Each row is a point. To make a cloud, some directions were put in groups of two or more. Within a group, all points are equally far from the middle, so they leave a hole (a ring in 2 directions, a hollow ball in 3). The other directions are filled evenly. Then the cloud was stretched, turned, moved and blurred a little. How many holes are there, and how many directions does each take, smallest first?

Cloud, 13 rows:
[[ 3.76 -1.39]
 [-1.20 -1.75]
 [ 1.13 -0.99]
 [ 4.25 -2.12]
 [-1.59  1.13]
 [ 3.43 -1.86]
 [ 2.11 -0.96]
 [-0.73 -0.81]
 [ 0.48 -0.23]
 [ 4.34 -1.37]
 [-0.44  0.05]
 [-1.99  1.49]
 [-3.57  1.93]]
Holes: 0

Cloud, 19 rows:
[[ 2.08 -2.96  2.94]
 [-1.76 -0.04  0.94]
 [ 0.79 -0.59  2.51]
 [ 5.43 -1.82  1.10]
 [ 0.05 -1.70 -1.56]
 [-0.95  0.77 -1.87]
 [ 2.48  1.60  2.13]
 [ 1.65  0.60  1.57]
 [ 4.65  1.08  0.85]
 [ 0.38  1.24  0.28]
 [ 4.99 -0.38  2.17]
 [-0.06 -0.99  1.90]
 [ 0.84 -0.58  1.74]
 [-0.42  0.42  0.06]
 [ 2.00  1.58  0.63]
 [ 2.85  3.18 -3.46]
 [ 1.34  2.21 -0.42]
 [ 0.67 -3.55  3.45]
 [ 4.20  0.89  2.05]]
Holes: 0

Cloud:
[[-0.47  0.75 -5.02  2.24]
 [ 1.08  1.03 -3.08  2.65]
 [ 1.36 -0.32 -0.42 -0.86]
 [ 3.13 -0.13  1.47  0.37]
 [-1.86  1.46 -3.97  3.34]
 [ 0.22  2.70  2.25  1.62]
 [ 2.17  0.14  0.47 -1.41]
 [-2.54  2.31 -1.33  1.01]
 [ 4.24  1.24 -1.47 -0.84]
 [-1.49 -1.89 -3.45  2.18]
 [-1.23  3.33 -0.66  0.98]
 [ 1.90 -0.28 -2.79  2.54]
 [-3.93  3.56 -0.78  1.22]
 [ 0.15  0.81  0.04 -1.06]
 [-0.22  0.40 -3.22  1.30]
 [ 5.05 -0.79  0.23  0.02]
 [-3.85  3.90 -1.91  3.19]
 [ 3.34 -0.66 -0.44 -1.94]
 [-3.64  2.35 -0.77  0.86]
 [-1.69 -0.11 -1.18  2.11]
 [-1.72  1.33  1.03  1.93]
 [-2.24  1.93 -2.61  1.65]
 [-2.50  0.82  0.40 -0.52]
 [ 1.49  0.84  3.36 -0.41]
 [ 1.59  1.67  0.93  0.77]
 [ 1.14  1.65 -2.61  0.89]
 [-3.81  4.12 -1.01  2.02]
 [ 0.82 -1.47 -3.69  2.11]]
Holes: 0
